Each row is a point. Any point is a mix of the corners, with weights that add up to 1. It lies inside the corners' shape when no weight is negative. Is each point inside? If not, which corners have a negative weight?

Corners:
(1): [-29  26]
(2): [ 48 -59]
(3): [-60 -11]
Points:
[-20  22] -> outside (3)
[-52  22] -> outside (2)
[ 39 -52] -> inside
[ 37 -52] -> inside
[ 34 -33] -> outside (3)
[-28  22] -> inside

Corners:
(1): [-36  14  50   7]
(2): [23 -1  6 23]
(3): [-23 -30   3  41]
(4): [ 47  17 -25 121]
(5): [-78  13  11 -66]
Points:
[  5   7 -19  45] -> outside (1)
[ 34  15 -17 100] -> inside
[-20  12  32  26] -> inside
[ 5 14  0 27] -> outside (3)
[16 -5 -3 70] -> outside (5)

Corners:
(1): [-12  39 -43  39  -7  18  15 -85]
(2): [ -4 -45  19  22   5 -40 -36   2]
(3): [ -1 -40 -22 -11  87  10   6  61]
(4): [ -3  91 -13 -29  65 -15 -22  -1]
(5): [  41   72   -2 -121  -21   23  -40   53]
(6): [ -4 -44  38  -7 -23  19 119  18]
(7): [ 69 -35  -6  -7  19 -17  21   4]
(8): [-30 -45 -22  -7 -28 -42 113  43]
(9): [ 17 105 -33  19  -9 -12 -31  64]
Points:
[-12 -15 -18  -3  -1 -21  53  24] -> inside
[  8 -14   6 -15 -13   7  46  24] -> outside (4)
[ -1 -26  21  -4 -11   6  73  14] -> inside
[  1 -80   6   0  -5 -13  58   0] -> outside (4, 9)
[ 12  -1 -20   0  29  -2  13  19] -> inside
[  0   7 -28  33  23 -10  51 -23] -> outside (2, 5)
[ 17 -20   5  -7  -1  -5  45  12] -> inside
[ 24 -51  21 -68 -13   3  55  48] -> outside (1, 4, 9)

Corners:
(1): [ -2  29 -12  72 -51 -28  97 -56 -24 -59 -87]
(2): [-13 -28 -31 -55 -61 -35 -50  13   6 -51  14]
(3): [-40  18 -46  42 -16 -10 -48  21  18   3 -37]
(4): [-18 -27 100  17  14  72  67 -51 -69 -63 -39]
(5): [ 26  -4 -24  48 -56  12 -11  34  32 -58  60]
(6): [ 70 -71  62  26 -10  38  15 -56 -66   9 -11]
(7): [-60 -48 -17  16 -67 -52  12  23  92 -25  -7]
(8): [ 35 -24 -38 -20  41  29  31   0  19 -26   2]
(9): [-62   1 -40  19 -26 -65 -24 -46  43 -21  55]
(10): [ 71 -44 108  48  53 -14  53 -26 -74 -84 -50]
(11): [-50  92   5 -18 -69 -63  -6  -3  84  28   6]
(12): [ 25 -55 -15 -15  -4  -8  17  57 -79 -11  59]
Points:
[ 17 -16 -11  26 -30 -20   1  -3   6 -27   9] -> outside (4)
[  1 -20  -5  -2 -21 -10  -9   3  11 -26  13] -> outside (1)
[  16 -103   25   36  -33  -19   44  -15  -35  -92   37] -> outside (3, 8, 11)
[-29  12  -5  28 -26 -40  11 -25  37 -55 -28] -> outside (6, 12)
[-10 -14  14  14 -14 -14  18 -23 -13 -24 -13] -> outside (5)
[ 20 -24  18  18   7   0  48 -14  -8 -31   9] -> outside (2, 3)
[ 43  48 -30  66   8 -49  38 -30 -26  -6   9] -> outside (2, 4, 7)
[-17  10 -14  18 -38 -25  -8  -2  30 -23  21] -> inside
[-23   0 -19  21 -20 -28   3   8   8 -37   2] -> outside (6)

Corners:
(1): [-29  24  -7 -32   0  96   1 -12  -9  -9  10  73]
(2): [-22 -45  40  24 -63  25  49 -46 -36  85   3 -22]
(3): [ 58  -6  43  -8  39  28 -20  39 -57  -8  11  -8]
(4): [ -6  73  36 -67 -11 -43  21  47 -56 -45  29  31]
(5): [-32  31  53 -67  -1 -57 -18 -45  59  22  36   7]
(6): [   1  -68  -22   40  100   49   69   89  -19  -20 -107  -24]
(7): [ -77   -6  -41 -116   43 -106  -16  -14   -5  106   14   -6]
(8): [-29  27  27  20  -1 -14 -23 -62 -24  38  -1  53]
(9): [-43 -11 -27 -50 -52  58 -32 -33 -68 -40 -91  10]
(10): [ 35  59  -4  16  -6 -22 -11 -88  11  16  10   5]
(11): [ 81  22  19 -33 -21  21 -24 -50 -28   8 -32  63]
(12): [ 27 -28  25 -81 121 -59  58  -7   7 -99 -23  28]
(13): [ 23   0 -70  58 -29  12 -44  63 -10 -18 -21   6]
Points:
[ -5   4 -18 -13  12 -14  -6   8 -14  14 -15   9] -> inside
[-12  25  -6   9 -14 -19  -7 -15  25  54   6   9] -> outside (3, 9, 12)
[ 11  13  20 -10  12 -30   4  -4  -8  17  11   6] -> outside (1, 9)
[ 28  26  -6 -14  34 -21 -15  12  -6  -1   4  22] -> outside (2, 9)
[ 20  16  18  -8  -8  35   1 -24 -20 -23 -17  33] -> outside (7)
[  4   6  13 -26  10  26  -9  -1 -26  -7  -7  18] -> inside
[ 11  -8   8 -46  47 -18  19  -3  -9 -29 -20  13] -> outside (8)
[-48 -61 -16 -24  14  30  13  24 -10  19 -32 -16] -> outside (4, 8, 10, 11)

Corners:
(1): [-42  32 -56  -8   9 -64  80  23  35  23  33  24   0 -70   6 101  12  21]
(2): [-55 103 -26  40 -72 -65  21  40   2 -35 -43  24 -38 -45 -37  19   6  19]
(3): [-41 -29  54 -21  19   9  16 -17 -29  -9  59  -2 -15 -40  20  -6 -30  -2]
(4): [-12  -9  28 -14  49  -7 -15 -23  27  21 -28  -1 -34   0  46 -19  -5 -26]
(5): [-47  40 -27 -36 -47 -85  63  29   5  33 -12  24  38 -33  24  -3  -1 -18]
(6): [-43 -19  38  17  14  25  54 -38  18  44   9 -67  21 -20  52   8  -4  18]
(7): [ 34   2 -10  -8  44  40  -1 -68 -45  65   0 -30  -2  12  43  17 -16  -8]
(8): [  5 -47  32 -14  -8  42  -3 -36  53  42  59 -17  -3 -28  17   6  -6 -38]
(9): [-87 -17  29  -7  34   3   5  36   8  45  34 -18  55  41  17  34 -66  -2]
(10): [ -26   68   -1   -1  -56 -121   87    3   37  -13  -20   63   33  -32
  -14   52  -22   21]
(11): [  84   12  -19   13   -8  -30   41   41  -26  -58  -47  -49  -12   14
  -10 -107  -10 -106]
(12): [ 62 -83 -30  22 -24 -15   7  19 -27 -14 -76 -21  -8  14   0 -81   4 -35]
(13): [ 87  12 -32  67 -10 -20   3  30 -40 -49 -36  24  13  19  30 -75  74 -76]
(14): [  8  16  39 -49   0  39  50  18   2   8   7  -2 -18  17  29   1   7  17]
(15): [-17  -7  75   8  29  26  -4  36 -19  63  -3 -16  -7 -47  34  37 -14 -24]
(16): [ -8 -18  19  33  29   0  21  17  13 103  52 -10 -51 -10  20 -14 -16  31]
(17): [ 43 -40  15 -47  36  24 -61  10  27  34  48 -33   6 -56  91   1 -16  31]
(18): [-72  68  -9  -1  -9 -99  62  29  15  -8  -2  20  38 -58 -74  37  49  16]
(19): [  74  -11  -45   44   13   27   52   20   10   -8  -46   37   -5  -53
  -25 -108   -5  -28]
Points:
[-20  10   7   2   0 -28  41   4  10  20  10   2   2 -29  12  15  -6   4] -> inside
[-19  -2  16  -4   8 -13  26   3  -2   6  13   1  -1 -28   6  -5  -6  -6] -> inside
[  0  -8   9 -11  -1  -7   2  23  17  31  19  15  -4 -27  40   4  -8  11] -> outside (6, 7, 11, 18)
[  1   5  -1   8   4 -14  26  10   2  14   1   3   5 -18   9 -14   0 -14] -> inside
[-101   29   17  -50  -15  -56   38   -2   44   51   -1   -1   42  -34
   17  121  -11   42] -> outside (3, 11, 13, 16, 19)

Corners:
(1): [-95  19  47 -30   7   3  19 -16  45 -74  -1  -7   4 -41   1 -23  21  83
  16  64]
(2): [ 80 109 -80 -52 -45  -5   0  11  12  -5 -87 -10 -49  38  20  -2 -10  21
  -8 -17]
(3): [-44 -38  44 -21  54 -62  -8 -33   8 -64 -33 -59 -31 -23 -30 -34  69 -38
   5  54]
(4): [  2 -20  46  34  21 -37 -10 -17  41 -22  -7  58 -37 -37 -23 -48  52  10
  72 101]
(5): [-70 -26  47 -64 -11 -42  -4 -39  -8 -27 -38  32 -33  32 -55 -33  11 -48
  77  53]
(6): [ 89  18 -28 -49 -67  44 -24  52  48  -6 -55 -41  -7 -44  63 -45 -52 -45
 -63 -20]
(7): [ 78  10  -9  -8 -20  -9  86  89 -40  23 -51 -24 -21  14  19  35 -45 -41
 -20  -5]
(8): [-45 -42 -37  68 -17   5  18  20  -4 -60 -38  10 -12  -3  38 -43   2  21
  58 -20]
(9): [-27   3  43  41  52  38 -18 -64  31  -5   5  31 -40  21  74 -17 -45 -27
  31 -71]
(10): [ -49  -12   25  102  -19   11  -25  -63   87   16   14  -20  -39   38
   15  -10 -118  -29    8   28]
(11): [-53  -9 -55  80   6  58  10 -59  30  94   7   3 -64  -8  47  26 -31  -1
  20  11]
(12): [-53 -60 -29  57  19 -19 -22  -2  68  35  76  14 -50  32  11   1 -53 -23
 -11 -48]
(13): [  7  79 -17 -57  12 -36   4  61 -16  49 -62 -84  25  28  58 -19 -60 -45
  24 -48]
(14): [-54 -53  14 -32  22 -64 -24  23   6 -22 -77  23  12  44  11  29  80  -6
   2  56]
(15): [-38 -28   9  54 -51 -14   2 -33  99  28   3  -5 -22  14  17  48  -9   2
  56 -89]
(16): [ 83  77 -27   9 -73 -29 -18  50 -50  22 -30 -12   4 -60  18  26 -63 -50
 -49 -44]
(17): [ 58  30   6  -2 -55  29 -29  39 -25  34  14 -50 -11  50  60   1   9 -14
  -9 -40]
(18): [-35 -83  50 -45 -14 -94  13  -3  -2 -37 -58  -2 -70  -7  50 -40  47  35
   9  53]
(19): [ 58  46 -39 -27 -29  42 -46  48  11 -16  -5 -60 -41 -18  44  39 -90  -8
  25 -21]
(20): [-23   9 -30  36 -26  -9  41 -21  39 -20  50   5 -17  32 107  13 -45 -51
  51 -24]
(21): [ 12 -52 -28 -16   8 -25  10 -61 -20 -24   1 -46  50  -6   1 -22 -22  38
  40  19]
Points:
[  1   0  -9  10 -21  -5  -7   2  30   1  -8 -18 -23   1  26  13 -29 -10
  21 -23] -> inside
[-14 -10 -10  20 -18  -9   4   3  22  -9 -22 -10 -17   6  27  -2 -12  -2
  30 -20] -> inside
[ 10   8 -13  -6 -16  -4   8   7   6  -2 -18 -17 -25 -12  28  -4 -12  -7
  19 -16] -> outside (10, 14)
[  7  -7  -9  15 -17 -10   3   2  16   9 -17  -6 -28  13  31   3 -27 -28
  20 -12] -> outside (1)

Corners:
(1): [-23  33   0  21 -11 -31   6 -50  20 -28 -14  15 -46   6  53  35  35  12
  36 -18]
(2): [ 38 -23 -22  50  14  33 -68  26 -74   6  54 -16  81  28  -3 -12  25  48
 -25  24]
(3): [-18  42  -6  27  25  -4   5 -46  13  14 -15  17 -54 -39  80  28  -5 -72
  25  22]
(4): [  4 -16   3  63  -3  62 -37  22  17  -3  52 -11  57  33  11 -45  11  33
 -30  -5]
(5): [-54  83 -20  39  41 -34   9 -66 -42  11  24  -6 -58  50  61  54 -39 -56
  48 -38]
(6): [ 11 -59  23 -52  33 -57  -9 -39  47   2 -14  27  29 -41  18 -28   5 -11
 -54 -35]
(7): [ 28 -27 -43 -77 -24 -46  -4  20  29  81   9  34  25 -55 -29  19   9  -8
 -28 -53]
(8): [ 46  12   8  59  52  49 -20 -15 -18  14  27 -35  53  -4 -14 -72  17  29
  -3   7]
(9): [-50  47 -21 -33  19 -28  31 -11   6  14 -60  23 -10  -3   8  75 -13 -61
  24 -15]
(10): [-67 -27 -20 -60 -73 -51  -1  60   5   1  29 -36   3 -47 -37   2  14  -5
 -76 -36]
(11): [-12 -28  -6  50  -7  36  21  12 -23  44 -12  37  49 -45 -36   2 -24  38
   4  36]
(12): [-37  20 -11 -13  52  72 -33  -9 -26  -1  24  -9  59 -22 -14 -44   3  79
  -6   1]
(13): [ 44 -26   7 -33 -29 -31   5  75   1   5  39  11 -31 -34  -4 -15 -21  27
 -89   9]
(14): [-46  37  29 -19   0 -16   0 -19 -17   4  -9  34   1 121  30   5  20 -13
 -26  24]
(15): [-64  78   3 -46  -7 -35   9 -35  12 -28 -43  25  25  29  23  -4 -41 -18
  -5  19]
(16): [ 20  42   6  24  34 -39  23 -29  56  18  -2  52 -16  12   6  61  21  11
 -53  49]
(17): [ 18 -34  19 -35 -24 -96 -12  53  35  87 -17 -27  19 -37 -17  38  -2  35
 -73 -12]
(18): [  8   2  54  39  -8  83 -40 -19 -11 -13  74 -58  52 -57 -67  -2   8  55
 -33  20]
(19): [-22  22  24 -18  22 -44  28 -24   4 -27  51 -17 -49   2  95  46  20 -27
  26  37]
(20): [-14 -12  -1 -33   6 -19  55 -96   0  13 -15 -20 -14  38  73  39  25 -20
   5 -13]
(21): [-16 -38 -10 -79 -19 -19 -34   9  59  25  25 -33 -13 -53 -44 -16 -23  12
 -22   2]
Points:
[-22  16  -4 -15  -9  13   4 -11 -15  -5   5   0  11  -9   8   3   2   4
   5  16] -> outside (4, 5, 6, 16, 17)
[-17  13  13   1   8  -2   8 -14  11  -3   1   4  14   2  20   3   7   9
 -22  13] -> outside (2, 5, 7, 21)
[ -4  17   4 -13  22 -19  15 -37  15  12 -10  27  -8  -9  20  17  -1  -7
  -3   6] -> outside (2, 4, 10, 17)
[-10  -5   3 -11  12 -12   1 -22   7  12   3   5  12  -7  12   2   1   4
 -16  -3] -> inside
[-14 -19  -3 -12  -4   5 -15  -7  -9   5  33  -1   2  -8  15  -7   4   5
 -15 -11] -> outside (8, 9, 15, 16, 17)
[  6 -13   6 -28 -12 -38  -3   9  21  22   5  -4  12  -7  -2  11  13  10
 -41  -6] -> outside (3, 5, 11, 12)

Corners:
(1): [ -3 107  75  -9 -13  68 -14  -1  69 -38  -4  56 -61  26 -52   2  55 -41
 -13   0]
(2): [ 40 -33 -50  21  18  61  35  32 -51  50  28 -37  46 -81  41  41 -49 103
 -33 -33]
(3): [ -36   20    8 -109  -16  -23   34   -5   29  -19  -40   63    6   -5
  -74   50    0   -5    3   38]
(4): [ 57 -52   7 -17  -3  98 -73 -22  47   7 -11   3  83  -9  28  36 -13  -2
  46 -25]
(5): [-63 114 -14 -46 -16 -33 -24  -9  51   6 -24  80 -47  49 -28 -11  60 -37
 -48 -29]
(6): [ -4 -32 -85 -11  28  75  48 -26 -30  80  17 -87 -27 -47  26   1 -60  50
  22  55]
(7): [ -34   23   84  -26  -12    3  -24  -52   50   10  -36   43  -29   58
    3 -108    1   20    1  -23]
(8): [  35 -102  -54    0   70   10   64   -5  -62   52   -9   23  -14  -31
   36   39  -82   26   59   19]
(9): [  7   0  13   2 -11  -6 -56   1  35 -13  -1 -19 -49  17  -3 -32 -19  47
  34 -52]
(10): [ 16  69 -36 -25  12 -90  -9 -18 -46  39  26  -4  10  32  12  -1 -36  13
 -10  76]
(11): [ 64 -20 -47   3  52  29  31 -13 -52  18  32  -8   7 -61 -25 -56 -58 -44
  92 -60]
(12): [104 -35 -42  25  -9   1  21   7 -20  97   0 -28 -11 -79  74  22  11  45
  43 -35]
(13): [ -5  19 -11  33  24 -42  55  -9  40 -14 -56  59   3  69 -29 -34   2 -13
 -81  43]
(14): [ 26  -8 -55  36  19  23  35 -29 -88  68 -37 -74  11 -49  11  46 -22  74
 101 -17]
(15): [-10  23 -22  39 -68 -21  55 -61  -2  20  55  44 -10  13 -26  33  -3 -16
 -49  40]
(16): [  71  -65  -46   46   69   35   44  -40  -69   51   42 -111   -3  -30
   32   67  -46    8  -23  -57]
(17): [-23  40  78 -44 -14  25 -70  49   2 -74 -62  39  12  -8   9 -55  38 -27
 -36 -38]
(18): [-12  41 -28  -6  22 -72  17 -47  15 -26  16  57 -36 -49  -8  45 -31   0
 -62  41]
(19): [-13  82  44 -74 -23  29  29 -34  36 -71 -68  59 -18  63   2  -7 -28  -7
   5 -17]
(20): [ 22  39 -54 -18 -23 -61  15 -52   6 -28  51  48   8  33  10  11  73  60
 -19  39]
(21): [-68  56  50 -46  -2 -59  52   3  60 -34 -27  82  21  36  -9   3  -8 -42
  32  12]
Points:
[  2  30  -4 -21  -7  -3  11 -16   9  -6 -12  32  -3  10   1   0  -2  12
  -1   4] -> outside (16)
[  2  -1  -7 -12  11  -8  18 -21   1  12 -21  18  -8   5   4  -3 -27  -2
  15   1] -> outside (1, 2, 20)
[ -4  23  11 -28  25  34  15   1  -2   3 -34  13   2   7  -9 -11 -24  -9
  15 -11] -> outside (9, 12, 15, 18, 20)
[ 20  -2 -14   2  -4  24  27 -27  12  15   2  -4   3 -12  -4  13 -12  29
   5  -1] -> outside (5, 8, 10, 17)
[11 19 -8 -7  3  3 16 -9  2  5 -2 12 -4  4 -2  9 -2  5  5 -2] -> outside (7, 18)
[  5  17 -17 -17  -1 -17  10 -22  -7  13  -7  16  17  12  15  18  -9  14
 -20  25] -> outside (1, 9, 11)

Corners:
(1): [  -3   -2   22    1   60  -12   12   33   58 -100  -25  -69  -16   20
   -2  -43  -59    5   15  -41]
(2): [-24 -34 -64 -24 -11 -10  46 -24  25  45  46 -35 106 -32  29  50  92 101
 -43 -40]
(3): [-58 -77 -19 -27  28   9  52 -16  -2  37  52 -16  56 -69 -17 -32  45 118
 -40 -20]
(4): [  19   49   -3  -37   52   27   -7   20    2    1  -47 -105   11   64
  -16  -24  -41  -72   20  -41]
(5): [-24 -21 -22  -6  17  12  29 -43 -27  28  25 -34  53  -9  34   8 -30  70
  25 -53]
(6): [ 68 -51 -14  24   8   5  17 -27 -28  12  12 -16  30   2 -17   0   1  -6
   7 -18]
(7): [ 50  -7  71   2  10 -16   3  -8  89 -86  11  11 -61   9 -88  56 -15 -38
  49   8]
(8): [ 11  23  -2  40  -6  -1  -2  48  59 -58 -19 -59 -26  60 -72  41 -73 -18
   8 -60]
(9): [  6 -54  55   6  26 -50  16  22  32 -41   4  -7 -29  17 -21  61   5 -18
  35  19]
(10): [ -6  -1  27  20  39 -29 -21 -10  57 -26 -23  52 -88  23   2  42 -29 -44
 -10  65]
(11): [ 12  20 -18  48  25  21 -17  27  -6 -15 -36 -57  -2  40  25 -37 -12  -2
  60  24]
(12): [ 20 -35   8  -9 -19   8 -10  -2 -15  45 -20  -4  41 -19  44   9  32  51
   6  -4]
(13): [ -6 -61 -16 -15  19  31  49  -2  13  24  -6  48  18   2  31  16  84  59
 -11 -11]
(14): [-33 -68 -47 -38 -19  24  55 -74  -9  83 -30 -16  79  -9  42  -6   7  44
  -9  -7]
(15): [  6 -10  67  27  -8 -12  21 -27  41  11   3 -13 -38  36  10  10   1 -35
  23  19]
(16): [ 82 -56 -17  -8   7  -7  12  22   8  27   3 -25 -30   3  10   0  46  39
  46  -5]
(17): [ 26 -29 -17 -93  10  12 104  -6 -49  62  41 -71 121 -29  34 -83  -9  75
  10 -22]
(18): [ 45  25 -36   9 -39  23  -7  -1 -45 -25 -46 -78 -19  30 -22   5  20  -5
  11 -14]
(19): [ 14 -12  54  29  17 -79  12  -4  61 -20 -40  62 -71 -15 -58  38  32 -50
  35  10]
(20): [ 67   9  21 -13  31 -35  -6  16   8 -26  -9 -41 -10  63 -96   2  31  26
   9 -21]
(21): [-67 -15 -27   9 -29 -31 -54   2  44 -52   9  19  -6  36 -50  35   3 -13
 -28 -34]
Points:
[ 19 -13   8  -4  23 -13  10   3  20 -20 -10 -29  -2  23 -24  -1   0  13
  10 -14] -> inside
[ 28  -5  -5 -11  24  -5   9  10  24 -11 -19 -24   6  21 -17  -8  -3  -3
  13 -15] -> outside (3, 5, 9, 15, 18)
[  1 -25  -8 -11   9  -4  16  -7  -5  16  -4 -27  27   6   3  -8  20  26
   7 -18] -> outside (7, 8, 10)
[ 17 -20   6   1  10  -6  14   3  18 -11  -3 -26   2  13 -15   8   8  13
  19 -14] -> outside (10)
[ 16 -10   5  -6   5 -10  10  -7   0   8   2  -8  16   9   1  14  28  10
  13   4] -> outside (1, 3, 8, 14, 16)
[  9 -40  -4 -17   5  -1  29 -20  12  18   0   1  16 -16  14  -5  27  19
  -2  -1] -> outside (5, 8, 9, 11, 20)
